Every row gives one point. The points of each table are mixes of a few directions, plus a little noise. Count the directions of each table, and those that both share. Where both have some left over, give the other angles between the two spaces (their principal angles), to ten degrees, smallest first.

First (7 x 3):
[[ 59  -9  40]
 [-72   2 -46]
 [ 75  -1  52]
 [ -5  29 -13]
 [ 47  21  25]
 [-68 -10 -42]
 [-39 -34 -17]]
Second (4 x 3):
[[ 21  47   1]
 [ 21 -25  21]
 [-21  71 -33]
 [-19 -91  12]]
Directions: first 2, second 2, shared 2

First:
[[  30  -11   21    5   81    7]
 [   4  -41   13    9  -48   23]
 [ -31   -4  -19   -3 -118    1]
 [  -8  -27   18   21   41   18]
 [  29  -35   19    2   -4   19]
 [   9   37  -18  -21   -8  -23]
 [ -79  -75   21   60  -28   49]
 [ -12   70  -32  -22   22  -41]
 [  57   86  -25  -51   61  -53]]
Second (6 x 6):
[[  50  -57   -1  -37  -52  -30]
 [-121    2  -33   -9   88   34]
 [ -12  -24  -14  -26    8  -14]
 [  64   60   32   45   20    0]
 [  -5   46   -6   23  -51  -19]
 [  25  -28   21   12  -15   31]]
Directions: first 3, second 4, shared 2; angles 30

First, 8 rows:
[[  29  -13   12   40   12   21  -39  -16]
 [  67  -63    6  -16   35  -19   31   18]
 [  60  -59  -31   -4    7  -17    5   12]
 [-101   85   -6  -22  -41    1    9   -4]
 [  31  -21   42    3   39    5   14    1]
 [ -52   44    3   -4  -18    6   -2   -7]
 [ -75   62  -51    5  -63    4  -31  -11]
 [  42  -33   25    2   32   -1   13    5]]
Second:
[[  27 -121  -44  -24  -18   34    3  -26]
 [  -9   15  -25   -5  -19   21   20  -61]
 [  18  -53   22   18   39  -40    1   70]
 [ -30  104    0   -9  -30   27  -10  -47]
 [   2   14   35    1   12  -16  -37   71]
 [ -11   34   -5   18   12  -16   36  -33]
 [ -12   40   -7  -15  -25   28  -15  -27]
 [  12  -29   20   17   33  -36    6   53]]
Directions: first 3, second 3, shared 0; angles 30, 60, 80

First, 11 rows:
[[  -4  -23   21  -31   -4    5   36  -20    2   21  -14]
 [  29   54  -46   29  -34   -1  -38    8  -36  -47  108]
 [ -10  -38   35  -39    4    6   48  -25    9   34  -41]
 [   1   43  -41   62   14  -13  -74   46    3  -38   10]
 [  -3  -38   37  -53  -10   12   63  -39    0   34  -14]
 [  -5  -27   25  -33   -3    7   41  -23    3   24  -18]
 [ -18  -28   23   -6   26   -2   10    5   24   24  -71]
 [   5   20  -20   24   -1   -4  -29   15   -5  -18   17]
 [  12   14  -11   -4  -19    3    2   -9  -17  -12   46]
 [  -3  -36   33  -51  -10   11   60  -37   -1   32  -12]
 [  -5   59  -58  103   36  -25 -121   81   17  -55  -15]]
Second:
[[ -27  -38   12   31  -15   11  -11   16  -18   -1  -12]
 [  15   -3  -15    7   16   -2   -8    0   17   14   -9]
 [ -31  -19   27    4  -32   10   10    4  -32  -15   10]
 [ -10   29  -11   28   30  -16  -41   33   20  -19  -38]
 [  -8   84   38  -82  -35  -12   51  -29  -36  -56   56]
 [ -28 -119    4   71  -21   33  -17   18  -18   42  -23]
 [  53   61  -24  -57   26  -16   25  -34   31    7   25]
 [  15   18  -42   49   63  -20  -63   38   54    9  -62]
 [  20  -11   11  -49  -30   14   55  -45  -18   17   53]]
Directions: first 2, second 3, shared 1; angles 70

First (9 x 14):
[[-22  -2   4 -14  47   5  52  -7  -2  15  -5  30   9 -22]
 [ -4  -7   3   5 -10  -4  -5 -17  33 -14  12   6  10  17]
 [  3  16  -8  12  -3  30 -24   7   6 -11  20  -2 -21  11]
 [ 11  19  -4  15 -14 -22  -4  16  -9  -3  23  19   4  16]
 [-19  -9  13  -5  49  21  19  -7   2  19 -21  -5 -10 -38]
 [ 19 -13  -3   5 -50   6 -56  -6  13 -19  -8 -46  -8  20]
 [  9  -6 -21 -27 -33   4   7   1 -22  -8  -8  -3   9  19]
 [-31 -16  31  -3  77 -17  56 -14  10  35 -27  16  11 -56]
 [ 35  16 -17  11 -65 -24 -44  27 -30 -12  14 -15  -3  34]]
Second, 11 rows:
[[  10    6    5  -17    4   11   -3   -3  -23    5   12  -11   -8    6]
 [  40   23  -15  -68  -12   44   -7   23 -121   21    9  -43  -33   14]
 [  -8   -4   -4   14   -3   -9    3    2   18   -4   -8    9    7   -5]
 [   3    3   41  -12   33    8   -6  -35   17    4   45  -10   -6   17]
 [  -7   -4    8   12    6   -7    1   -8   25   -4    4    7    6   -1]
 [ -17   -9    2   29    1  -18    3   -6   47   -9   -8   18   14   -7]
 [ -31  -19  -17   58  -14  -37   10    8   76  -18  -38   38   28  -22]
 [   7    3  -30  -10  -24    6    2   28  -39    3  -27   -4   -4   -7]
 [   5    3   27  -12   22    8   -5  -23    4    4   31   -9   -7   12]
 [  10    6   20  -20   15   13   -5  -15  -15    6   27  -14  -10   12]
 [ -12   -8  -37   26  -30  -18    8   30   11   -9  -46   20   13  -19]]
Directions: first 5, second 2, shared 1; angles 70

First:
[[ -28  -69   13  -58  -26  -41   44   15   -1   23   12  -26   12   -2
    -6  -56  -50   -8  -70    8]
 [   7   72  -12  -24   -7   -7  -32   30   -3   -5  -78   23  -20   43
    39   24   96  -53   58  -22]
 [   9  -16   12  -27  -16    1    5  -21   26  -18   46  -27   -1  -52
   -41  -28   -1   31  -21   39]
 [  -5   42  -10   50  -37   -1  -38   45  -42   -7  -56   61    6   42
    20   20    7   11   25  -20]
 [  14   78    2   46    1   16  -24   12   60  -41  -40  -30   16    9
   -22   72   74   14   80  -33]
 [ -24   51   10   29  -13   32  -16   17    6  -57  -53   -6   27   21
     0   41   49  -11   66  -14]
 [ -39 -105   15    8   61   12   77  -39    6   25   57  -59   33   -1
     2   -8 -111  -13  -55  -16]
 [  32   16  -16  -26   31   17  -26  -35  -32   17   24   39  -48  -18
    26  -16   31  -25    7   31]
 [  39   85  -22   26  -13  -15  -52   30   12    8  -53   38  -26   28
    14   42   77    1   54  -28]
 [ -27  -98   15  -25    3   16   36  -38  -51    5   79    5    8  -44
   -11  -71 -103   15  -81   56]
 [  23  -57   -4    3   15  -31   26  -18   22   50   63  -19   -7  -25
   -22  -20  -68   38  -63    0]]
Second:
[[ -89   64   54   54   31   59  -40   -1  -63    5   12 -121  -51  -53
    67  -59    4  -33   38  -28]
 [ -18  -22    3   37   28   42    1  -13  -34   -7   81   54   19  -17
   -15    6  -38   21  -25   38]
 [  53   16  -29  -44   -5 -106   42   79   66   29  -74   77    7   78
   -32   64   19   -8  -32  -31]
 [   5  -16  -35   12   -3  -55   19   59   60   66    2   46   49   82
    -3   61   33   -8  -20  -59]
 [  49  -26  -17  -74  -15   45  -16  -85   15  -52   23    5   -9  -49
   -20  -27   62   -8   30   73]
 [  49   49   -6  -59  -34  -22   -4  -16  -15  -30  -13   34    4    7
   -18   15  -23    5    9   39]
 [ -33    9   24   44   -7   18   -9    1  -41   -4   -4  -46   -7  -17
    19  -24  -61   16    0  -15]
 [ -30  -37   -2   54  -20    3   -1    8    3   33    3  -39   35   24
    19   -1  -33   17   -4  -51]
 [  15  -35    7  -23   24   16    7  -29   13  -38  -30  -13  -49  -51
   -15  -38   36   -7    1   36]]
Directions: first 6, second 6, shared 2; angles 60, 60, 70, 80

First (10 x 24):
[[  -8   45  -27   42  -18  -24   26    3   49    7   -7  -60  -15  -37
   -85   18   22   10  -35  -63  -21  -12  -33  -39]
 [   1  -39   47  -24   14   -8  -28   13    7   22  -37   89   -5   27
   -14    4   -6    6   21   -4  -31   34  -23  -59]
 [   4  -24   16  -19   11   11  -14    0  -25   -4    3   33    8   20
    43  -11  -13   -4   16   29   14    5   18   24]
 [   0   26  -38   10  -10   14   19  -14  -16  -22   35  -71    7  -17
    31   -6    2   -8  -10   19   31  -28   26   60]
 [  -4   22  -45  -28  -12   20   16  -26  -18  -22   34  -73    7   -6
    39   11   13  -17   22   51   13  -16   13   13]
 [  -9    2   12  -12   -5  -23   -3    4   46   26  -38   25  -17   -1
   -78   31   24    7   11  -33  -58   30  -57 -121]
 [   9   -6   23   48    9  -11   -4   21    1    4   -8   30    0   -7
   -11  -27  -21   14  -40  -46   21  -10   17   59]
 [   2  -12    3  -12    5   10   -6   -2  -19   -5    7   10    5   10
    33   -7   -7   -4   10   23   12    0   15   21]
 [   3  -13   13   -3    5    1   -7    4   -7    2   -4   24    2    8
    11   -5   -6    1    3    3    3    5    5    7]
 [   2   -2   -5   -4    2   10    0   -4  -18   -9   13   -8    7    3
    31   -8   -7   -4    3   19   18   -9   19   34]]
Second, 10 rows:
[[-66 -88  67  30  60  35  36  49 -73   2 -30  -8  16   5 -38  31  10   6
   37  -5  25  -7   9  54]
 [ 59  53 -32 -14 -38 -28 -40 -29  48   0  20  42 -10   5  45 -41 -23  -1
  -37  -1  -8   7   7 -12]
 [-35 -44  31   9  29  18  19  23 -35   2 -16  -6   7   3 -22  20   8   2
   23   1   7  -1   0  15]
 [-12  -4   2  22   8   6  15   9 -13  -4   3 -24   4  -9  -9   1   1   2
   -7 -10  15 -13   9  33]
 [-15 -22  17   2  14   8   6  11 -16   2  -9   3   3   3  -8   8   3   1
   12   1   3   1   0   5]
 [ 30  17 -10 -42 -20 -15 -32 -21  31   8  -2  48  -9  17  23  -8  -5  -4
    7  18 -29  24 -16 -65]
 [ 41  42 -30 -36 -34 -22 -31 -31  45   4  10  30 -11   8  26 -14  -5  -5
   -8  13 -27  17 -13 -59]
 [ -7   4 -12 -50 -10   0  -2 -17  18   7 -10  -5  -8   9 -16  32  24  -9
   38  27 -41  23 -36 -99]
 [  7  24 -17  39  -6  -3  11   2   0 -10  19 -34   3 -19   4 -19  -9   4
  -36 -22  28 -25  22  65]
 [ -2  19 -16  40  -2   1  18   5  -5 -11  17 -45   4 -21  -4 -11  -4   3
  -30 -21  27 -27  19  62]]
Directions: first 3, second 3, shared 2; angles 90

First, 10 rows:
[[ 14  -2 -27  -9 -25  19  52  12 -61 -36   4  12  11  -7  13   6 -14 -45
   30 -54 -42   2  42 -13  18  53 -12  30  30 -48  25 -45]
 [ 12   4  36  30   3 -42 -24  24  58  52  24   1 -37  97  -7 -24  19  39
  -30  47  39  35 -24 -25 -23 -18 -13 -25  15  -9 -63  38]
 [-61 -52 -13  -4 -26 -23   4  16 -50  -8 -25 -39  -2  13  23 -11  18  22
   -3 -17  27 -82   2 -86 -67  42 -36 -47   9 -17 -36 -43]
 [ 54  -5 -13  31   5  -7  -8  15  22  29   4  18 -20   9  -6  16 -16 -41
   13   4   3  33  -3  46  49   4  20  22 -22  25  54  50]
 [ 49  71  -5  16  17  21  -4 -57  29  36  53  36  -3  15  12 -11  -2 -13
  -32  -1 -34  38  -5  12  55  13  -2  10   9  29   0 -18]
 [ 73 -53 -39  43  -9 -17  -1  55  -2  20 -25  14 -30  -9 -10  39 -34 -87
   53 -13  14  27   9  76  69  21  34  39 -45  26 121  86]
 [-14  47  27 -32  36  34 -23 -47  41 -19   1   8  31 -62 -21   4   0  33
  -16  29 -14  22 -19  54  10 -73  29  12 -17  31  -7   5]
 [-17  79  36 -69   2  59  69 -22 -27 -89  29  31  52 -22 -16 -15  -1  25
    9 -29 -84  67  49   9  -2 -29  -2  57  77 -99 -62 -82]
 [-27 -34  -6  30  11 -35 -65 -16  33  60 -16 -33 -23   7  12  -4  17  28
  -35  38  64 -66 -51 -30 -31  -5  -6 -64 -50  80  -5  33]
 [-85 -56   5 -35 -14  -7   0  20 -42 -46 -51 -47  21 -39   1   1  13  39
   12  -3  26 -74   0 -44 -77 -10 -10 -32  -5 -19 -28 -26]]
Second:
[[  39   67  -64   18    5   41    6 -104  -36   36   52   30   12  -35
    51   -6   -9  -56  -36  -56  -58  -40    7  -31   70   89  -23   -7
    -5   67   43  -85]
 [  -4  -43    7  -12   -5   -5    6   50   -4  -31  -39   -8    2  -23
   -24   21  -10   -9   41    6   15   14    9   43   -5  -31   24   22
   -15  -20   33   45]
 [  34   -4   -9   -2    9   18    4   12    5  -16  -13   16    6  -44
   -17   25  -24  -40   34   -6  -16   33    9   73   48  -20   35   42
   -24   12   69   39]
 [ -23    4   48   -1    6  -27  -13   21   42   12   10   -8  -14   63
   -15  -22   21   60  -24   44   30   24  -16  -26  -47  -39  -11  -21
    22  -30  -79   15]
 [  21  -43    1  -11    4    6    8   56    1  -41  -46    4    7  -53
   -37   38  -27  -37   63    2    3   38   12   95   30  -45   49   51
   -31  -13   78   73]
 [ -72  -74  -39  -11  -39  -14   19   18  -93  -30  -43  -48    8  -22
    33    0   11   -5   15  -48   17 -117   16  -95  -66   73  -39  -45
     2  -16   -3  -64]
 [  -1   27   50    2   14  -20  -18    7   62   21   23    5  -15   63
   -18  -22   18   56  -31   49   19   49  -17   -3  -25  -50   -2  -10
    20  -19  -72   25]
 [ -20   -1   47   -4    4  -26  -11   28   43    8    3   -8  -12   56
   -20  -18   18   54  -14   44   29   30  -14  -11  -44  -46   -4  -13
    19  -31  -69   25]
 [  24   64  -40   16    5   27   -2  -90  -18   39   55   20    6   -3
    45  -16    4  -23  -46  -36  -41  -32   -1  -47   41   71  -28  -19
     9   50    0  -76]]
Directions: first 5, second 3, shared 3

First, 8 rows:
[[  0  -3   0   6  -4  -5   0  -5   5   6  -7  -2  -2   0  10   2  -3   6
   -5  -1  -2  -2  -1  -2  -5  12  -5   4   5   8  -4   2]
 [  2  15   1 -36  18  30   2  27 -34 -33  39   7  13  -3 -57 -14  18 -34
   27   7   9  12   8   8  22 -67  30 -25 -33 -45  16 -12]
 [ -1 -12  -1  27 -14 -21  -1 -20  24  25 -29  -5  -9   1  45  10 -12  24
  -21  -4  -7  -8  -6  -5 -16  51 -23  17  26  32 -12   9]
 [ -1 -28  -1  67 -35 -53  -3 -48  57  63 -70 -13 -23   5 105  26 -29  59
  -49 -12 -16 -20 -13 -13 -40 121 -53  43  60  79 -28  20]
 [  0  -5  -1   9  -4  -7   0  -6   7   9 -10  -2  -3   2  14   4  -3   8
   -8  -2  -3  -4  -2  -1  -5  18  -8   7   8  12  -4   3]
 [  2  19   0 -47  26  37   1  33 -41 -44  49   9  16  -4 -74 -18  21 -41
   33   9  13  14   9  10  27 -86  38 -31 -44 -56  20 -15]
 [  1  14   1 -36  19  27   3  24 -32 -32  37   7  12  -3 -54 -13  15 -31
   26   7   8  12   7   6  22 -63  28 -23 -32 -42  14 -10]
 [ -1  -4   1   9  -5  -9   0  -7   8   9 -10  -2  -3   0  14   3  -3   7
   -7  -2  -3  -3  -1  -2  -6  15  -6   5   8  12  -5   3]]
Second (9 x 32):
[[ -3  -3 -13  -5  13   7   3   7   2 -21  -8  -2   2  11  -5  -9 -12 -17
    3  -4  -5   6  -3  25   4 -13  15  10   2  -9   6  -8]
 [-38 -20  -1  19 -37 -13  -6  -5  38  49  -9  42 -33  61   4  55 -22 -34
  -43 -43  -8 -15 -34  -8 -21  18  33 -18 -14 -16  24   5]
 [-50  -3  26 -10  -7  -7 -33   8 -22  63  31  30 -55   4 -32  42  -3 -33
  -36 -15  10 -31 -42  11 -21 -66  68  -8 -12  -9  -1 -41]
 [-25  -3   0  52 -25   6  33 -22  16  56 -28  -3  -2   5  11  -4 -18  82
  -11 -21 -21  13  14 -29  -3  13 -28  -1  16  42  -8  -5]
 [ 34   9   8 -30  -5 -20 -16   7  -2 -35  20 -10  15 -15  13  -1  21 -28
   17  29  21  -3   1 -10   5  32 -22 -18 -13 -22   4  28]
 [ 19 -25  -8  49 -56   5  21 -16  36   6 -18  -7   8 -12 -10 -23 -33  17
   31 -18 -38 -24  -4  -3  39  27 -24   4  12  31  53   7]
 [ 47  32  12 -63  55  -8 -21  14 -43 -58  29 -21  33 -37  20 -10  62  -8
   15  55  45  20  33 -17 -14  15 -32  -6  -9 -23 -50  25]
 [ 27  10  -5 -34  68  29 -11   7 -34 -34   9  13  21  -8  -1  12  54 -18
   -7   6  16   5  34 -10 -24  -9   8  27   1  -6 -49   2]
 [-10   4 -20  21  -6   0  31   1   9 -26 -27 -42  11  -9   0 -62 -49  40
   32  10 -20  29   1  42  34 -18 -17   8  17  12  22 -15]]
Directions: first 1, second 6, shared 0; angles 40

First:
[[ -3   6  25  60  -5  30  13 -22  11  16 -30  17  42   3   8   4  10 -26
   23 -60 -55 -33 -19   9   3   2  18 -34  29 -37  14  21]
 [-83  13 -14 -22  11 -41   3 -16 -46 -81   9  22  -8  51 -90 -51 -70  -3
  -14  30  35  63  42 -50  70 -16 -23  25  42  31 -22  80]
 [-13 -11  13  34 -15  -6 -13   5  15  16   6  -7  29 -10   8 -17  22 -10
   -5 -33 -40  22 -28  -2  -4 -21 -13 -23  10  -2   2   0]
 [ 19  31 -47  49  12  79  17 -72  33  24   6  30 -34  30   4  -7  21   6
   14  -5 -45  -5  16  16   1  11  59 -44  17 -28  26  36]
 [ 61  -2   2  11  -3  37   3   3  31  53  -7 -10  -6 -30  59  39  43   5
   13 -12 -16 -49 -20  36 -46  17  25 -15 -29 -23  17 -50]
 [-17 -25  28 -88  -2 -88 -13  73 -46 -43   3 -30   3 -21 -18  10 -40   9
  -20  45  86  11   8 -22   6  -3 -59  66 -29  45 -33 -35]
 [ 45   8  -1  12   5  41  14 -13  17  32 -17   5  -7 -11  35  32  21   1
   19  -9 -11 -52  -4  27 -25  23  32 -11 -12 -27  15 -22]
 [ -7 -19  -6 -57  -4 -53 -22  42 -14 -16  29 -26 -19 -14  -6 -10  -6  18
  -29  45  47  45   3 -14  -5 -16 -38  34 -27  42 -20 -29]]
Second, 8 rows:
[[ -21   22  -52  -18   18   13    5  -39   -6  -31   27   18  -54   38
   -42  -28  -24   20  -13   51   24   45   42  -16   29    0   17    7
    10   19   -3   44]
 [ -33   19  -62  -28   17    1   -4  -35   -8  -39   43   14  -64   41
   -50  -41  -25   25  -25   65   29   73   46  -25   34  -10    7   10
     9   33   -7   47]
 [  15   31  -22   10   21   53   32  -50   -3   -8  -21   34  -26   30
   -11   17  -19    1   25    8    5  -44   34   10   14   32   48   -6
    16  -27   14   35]
 [   9    9   -3    5    6   18   11  -14    0    0  -10   10   -4    7
     0    9   -4   -2   10   -2    0  -21    7    5    3   12   16   -3
     5  -13    5    9]
 [  25  -68  114   24  -51  -74  -36  116   14   65  -29  -63  121  -97
    85   33   62  -37   -1  -99  -47  -40 -108   22  -67  -29  -75   -6
   -32  -10   -9 -113]
 [   4   14  -12    2   10   22   13  -23   -1   -6   -6   14  -14   15
    -8    4   -9    2    9    6    4  -15   15    3    8   13   20   -2
     7   -9    5   17]
 [ -14  -16    4  -11   -9  -32  -19   25   -1   -1   19  -18    5  -11
    -1  -17    8    4  -19    5    2   39  -12  -10   -3  -21  -28    6
    -8   22  -10  -14]
 [  16  -11   34   14  -10   -2    2   20    4   22  -22   -8   34  -23
    27   21   14  -14   13  -33  -16  -35  -25   12  -19    4   -6   -5
    -6  -16    4  -27]]
Directions: first 4, second 2, shared 2

First, 9 rows:
[[ -49  -12   -1  -47  -15  -21   93  -21  -29  -73    2    1  -10  -85
  -119  -74   29  -16    8   77    3   -1  -17   -6   68  -56  -38   38
   -94  100  -48  -94]
 [ -22  -44  -12  -28  -11   62    8   -6  -57   19   13   72  -30  -31
   -21  -35   35  -36 -116   49  -73  -21  -33  -14   35   43   39  -61
     4  -50   49  -49]
 [  36    6  -28   78   14  -26  -38  -17   12   11   11   -6    4   63
    37   32  -29    5   69  -30   48   10   48  -16  -26    0   16  -19
    42   -7   12   52]
 [  18   -3   -1  -24  -19   43  -37    6   32   19  -10  -38    2  -35
   -29  -13   53   13  -56  -13  -27   -7  -42    0  -14   76   33  -66
    34  -48   58   35]
 [  34   25   -7   25   -1  -43  -46   38   41    8   -8    0   11   29
    79   39   -3    7   51  -61   -5   60   -6  -33   -6    8  -32   60
    47  -11   27    9]
 [   4  -12  -14  -19  -20   20    5  -27   14   -8    0  -59    0  -53
  -101  -43   55    1  -33   28    6  -30  -15    5    6   47   38  -81
   -13    1   23   22]
 [  41   11  -27   80   18  -84  -33  -16   -2   32   17  -10   12   96
    66   52  -46  -25   77  -32   52   11   80  -14  -17  -19   12    6
    30    4  -19   42]
 [  -1   29   48  -31   13  -40  -14   38    5   51  -13   -5   21   56
   114   68  -48   -1   -9  -53  -16    6   12   35  -32  -23  -27   74
     1  -24  -52   10]
 [ -58   -1   43  -31   13   91   61    4  -19  -60  -15   44   -7  -40
   -26  -27  -43   51   10   33   11  -26  -27   43  -19  -71  -44   46
   -53   34  -51  -27]]
Second, 9 rows:
[[   3  -22   -8   14  -10  -17   35  -15    9  -34   50  -45    0  -50
   -71  -34   32   -5   43   56   59    9   15   -6   25  -22  -24  -27
   -58   43   -7  -27]
 [ -71  -23    9  -31    7   95   15   37  -37   -3  -44   97   -3   17
    62    7  -69   31  -67  -19  -91    2  -52    5  -10  -31   -5   35
    55  -40   21  -36]
 [   7   49   16    0   18   66  -43    7   25   -7  -77   39   -2   31
    39   21  -30   57   11  -74  -25  -17  -30   15  -59   25   17   38
    62  -25    5   74]
 [ -12  -15   -2  -37  -12  -37   19  -26  -16   37    5  -64   13   -2
   -54  -10   14  -34  -63   26   -7  -45   20   27   10   20   47  -63
   -25   -3  -24    5]
 [  56   14   42  -27    2  -38  -63   16   -2  117   26  -31    6   48
    97   63   29  -45  -87  -31  -20  -24   25   34  -34   78   38  -39
     7  -97   -2   49]
 [  65    2   -6   -6  -25  -33  -43   16   35   13   40  -22  -19  -63
   -17  -20  115  -36  -17   13   -6   45  -28  -44   39   83  -11  -23
   -15  -22   64  -20]
 [ -52    6  -38    2    9  -35   33  -27  -35  -15  -66   22   14   57
   -18   -1  -77   -3    8  -21  -33  -24   23   -3   11  -50   34   31
    35   49  -39   -6]
 [  58   33   -3   38    0  -38  -19  -24   47  -27   15  -57   -3  -21
   -49  -10   48    9   87   -3   80    5   24   -7  -10   20  -11   -4
   -31   38   -9   45]
 [ -52  -46  -10   48    9   37   68   18  -24  -78   50   62   -5  -18
     8  -18  -61   26   89   53   43   51    6  -23   28 -121  -85   55
   -32   57   -9  -85]]
Directions: first 6, second 6, shared 4; angles 30, 90
